Each row of a before or after table is a point. The points were changed in one or more steps. Then noise was added and the rows were shuffled. The steps act on how far a point lies along the listed directions, d1 being the first. Write out the steps. A step turns or swaps two directions, mirrors them in a line or flattens them onto one, adds a multiple of one to another, or multiplies one. Angles are multiples of 10 degrees, from the lower direction toward the higher: turns from -170 to 170, lines from 10 to 170 but not 90. Use the fewest steps. Two steps may share a direction if one is a turn and the other turns, adds or multiplies; they go together, in the order done. Otherwise the lowest direction goes first.

Directions:
(1): [ 2.1 -4.1  2.0]
(2): [-2.3 -2.9 -3.4]
(3): [ 4.0  0.5 -3.0]
Before:
[[-4.1 -0.2  2.2]
 [-0.6  1.6  1.3]
 [ 2.0 -4.6  3.3]
 [ 2.0 -0.9  1.2]
 [ 0.3 -0.8 -0.8]
 [-2.0 -1.6 -0.5]
 [-4.6 -2.1 -3.0]
 [ 0.6  3.4  7.2]
 [-2.8  2.4 -4.1]
 [ 4.7 -1.6  4.0]
 [ 2.6  4.6  1.9]]
After, 11 rows:
[[-1.0 -2.1  1.2]
 [-2.8 -2.4  4.8]
 [ 2.8  1.9  2.5]
 [-1.7 -5.4  2.3]
 [-1.2  0.2 -0.2]
 [-0.1  6.0  0.7]
 [ 2.9 -4.3 -2.4]
 [ 5.2 -5.4  2.3]
 [ 1.9 -0.9 -0.2]
 [ 1.4  4.2 -3.4]
 [-0.4  2.0  1.5]]
Steps: turn d2 and d3 by -110 degrees; turn d1 and d3 by -70 degrees

Directions:
(1): [ 6.6  1.0 -1.1  0.6  0.3 -2.2]
(2): [ 1.0  0.6 -3.0  0.6  3.3  5.4]
(3): [-0.2 -4.8  0.5  3.0  3.8 -1.8]
(4): [ 1.7 -2.6  1.7  3.1 -4.3  3.2]
Before:
[[-2.4  2.4  1.6 -3.6 -1.8 -1.9]
 [ 3.3 -0.4  3.9  1.4 -6.5 -2.5]
 [-2.9 -5.6  2.2  4.1  3.7 -1.3]
 [ 0.1  5.4  0.2 -4.1 -1.6  3.3]
 [ 1.9  0.1 -2.0 -1.6  1.5  1.4]
 [ 1.4 -2.5 -1.0  2.8  4.5 -1.5]
 [ 4.8  0.8  1.3  0.3 -0.3 -4.7]
 [-1.4  2.6 -2.4 -3.9  2.3  1.6]]
After:
[[-0.6 -1.4  2.4 -1.3 -5.2 -1.0]
 [-3.1 -6.7  1.1  4.2  6.4 -1.4]
 [ 1.8 -3.1  0.4  3.1  0.7 -1.8]
 [ 4.8  5.0 -1.0 -2.0  0.8 -2.8]
 [-2.5  2.0  1.3 -3.5  0.0 -1.7]
 [ 1.8  5.8 -3.2 -3.6  4.5  1.7]
 [ 0.0  3.9  2.5 -3.2 -4.6  2.4]
 [ 2.0 -0.9  0.1 -0.7 -3.5  0.2]]
Steps: add -0.7 times d1 to d3; swap d2 and d4

Directions:
(1): [-2.4 -3.4 -0.8  4.8  3.7 -3.0  0.6 -1.7  2.9]
(2): [ 1.2 -2.4  1.0  3.4 -3.1 -1.8  4.0  2.6 -4.5]
Before (10 x 9):
[[ 1.6  2.1  1.9 -3.4 -1.7  2.2  0.7  3.6 -4.5]
 [-1.1  5.6 -1.0 -7.7 -0.1  4.7 -3.9 -4.2  2.3]
 [-0.8 -2.2 -0.6  4.9  1.5 -1.3  0.1 -0.2  1.0]
 [ 2.3  2.6 -1.1 -2.8 -2.5  2.1 -0.2  3.0 -2.4]
 [-0.2 -2.1  0.3  6.2  2.7 -2.8  3.7  0.0 -1.2]
 [-1.0 -2.8 -0.8  7.0  2.2 -5.9  0.8 -1.6  1.1]
 [ 4.2  3.4  0.1 -5.9 -4.3  2.5  0.3  2.4 -2.0]
 [-3.1 -1.2 -2.6  2.1  4.5 -1.3 -2.2 -1.3  6.9]
 [-0.3  0.9  0.8 -1.1  1.0  1.8  1.7  1.3  1.3]
 [-1.5  0.5 -0.1  1.4  0.4 -0.9 -1.3  0.0 -1.5]]
After (10 x 9):
[[ 5.3  1.7  1.0 -3.1 -6.7  0.8  3.2  4.1 -5.6]
 [-1.4 -1.2 -1.0  3.4  2.4 -0.3 -1.8 -1.1  2.9]
 [ 2.5  0.4  2.5 -1.7 -3.6  1.6  3.0  5.2 -7.0]
 [-0.3  4.0 -0.4 -6.1 -2.3  3.8 -2.1 -2.7 -0.1]
 [-1.3  0.4 -0.2  0.9  0.8 -0.7 -1.6 -0.2 -1.0]
 [-2.0 -1.0 -1.5  4.2  4.4 -4.3 -1.9 -3.5  4.3]
 [-0.8 -0.8 -0.1  4.0  4.4 -2.1  1.3 -1.4  1.1]
 [-3.9  0.2 -3.2  0.1  6.2  0.0 -4.3 -2.9  9.3]
 [ 2.9  1.5 -0.8 -1.3 -4.1  1.5  1.4  4.3 -4.4]
 [-0.2  0.6  1.3 -0.7  1.0  1.5  2.3  1.8  0.8]]
Steps: add -0.7 times d1 to d2

Directions:
(1): [-2.7 -3.6 -3.4  0.6 -4.7 -2.4 -2.2 -0.6  2.9  3.6 -5.6  0.1 -0.2 -1.0]
(2): [-1.9  5.1  1.0  1.2  3.8  0.8 -2.3  0.1 -0.9  2.0 -4.0  5.8  0.0 -3.5]
(3): [-2.6 -3.0 -0.6  0.7  3.4  3.6 -1.8 -2.0  4.7 -6.1 -1.7  1.5  0.6  2.3]
(4): [ 3.2 -1.8 -1.7 -3.5 -1.8 -0.8 -5.2  0.4 -0.2 -1.0  3.7  4.9  4.1 -1.4]
(5): [-0.4  2.8 -0.8 -4.7  1.4  1.1 -5.8 -3.8  0.3  1.4  0.4 -4.8 -3.1  0.2]
(6): [-1.7 -3.5  7.2 -1.0  0.2 -1.6 -1.1  0.7  1.2 -1.1  0.5 -1.7 -0.5 -6.3]
Before, 9 rows:
[[-0.3 -2.0  1.2  1.5  2.0  2.1 -3.4 -0.6  0.0 -4.0  0.4  7.5  3.4 -2.5]
 [-6.9  0.1  0.1  2.5  1.1 -1.0 -2.1 -1.6  4.4 -0.1 -8.8  0.4 -4.1 -0.8]
 [-0.8  2.8 -4.0  0.1 -3.2 -1.8  1.7 -0.2 -0.7  3.2 -4.7  1.4 -1.3  0.4]
 [-1.2  1.7 -2.3  0.8 -2.9 -1.5  2.9  0.4 -0.1  4.0  0.0 -4.6 -4.1 -0.5]
 [ 1.3 -1.4 -2.2  1.8 -3.6  2.2  2.7  0.7  0.5 -1.3  0.2 -0.6  1.0  4.2]
 [-0.4  5.3 -3.3  1.4  1.2  1.7  3.4  0.2 -1.2  1.4 -0.1 -3.8 -2.5  5.3]
 [ 0.6 -0.7  0.0 -3.0  4.5  4.0 -2.8 -1.9  1.6 -4.9  3.4  3.1  2.3 -0.1]
 [ 2.4  2.8 -1.2  1.9 -1.0 -0.3  5.1  0.6 -2.4 -0.5  3.0 -6.2 -3.4  6.2]
 [ 1.5  4.2 -3.7 -1.6 -1.5 -1.1 -0.2 -4.7  1.1  1.4 -0.6 -4.1 -2.5  6.3]]
After, 9 rows:
[[-0.4  0.2  1.1 -1.1 -5.7 -5.3  0.0 -2.2  1.6  4.8 -2.8 -4.4 -2.8 -0.9]
 [-0.8 -4.4  0.5  0.7 -4.1  1.4  0.0 -0.4  3.0 -1.6 -1.8 -2.4  0.3  1.1]
 [ 0.0 -0.3 -2.0 -1.2  2.8  3.7 -6.4 -3.2  0.8 -4.2  1.6  4.7  2.0  0.7]
 [-5.0  4.5  7.2 -1.1  6.4  0.0 -3.3 -2.3  1.1 -2.0 -3.3 -1.7 -5.6 -3.8]
 [-0.7  0.5  1.9  2.9 -2.2 -2.1  6.0  3.3 -0.5  3.0  0.7 -1.7 -2.9 -3.4]
 [-3.5  0.7 -1.9  2.9 -2.9 -1.9  1.3  1.0  0.9  4.5 -5.5 -2.7 -2.2  0.0]
 [ 0.5  0.8 -6.0 -5.4  1.3  3.5 -5.6 -4.4  1.7 -0.5  1.6 -0.1  0.5  2.2]
 [-0.9 -1.2 -3.1  4.0 -5.4 -3.0  4.3  1.6  0.6  2.5 -3.3 -3.7 -2.9  3.5]
 [-2.3 -0.7  3.4  0.8 -2.0 -3.5  2.3  1.4  0.3  1.4 -3.8  1.7 -0.9 -5.1]]
Steps: turn d1 and d6 by 100 degrees; add -0.3 times d4 to d2; multiply d3 by 1.3; turn d3 and d5 by 50 degrees
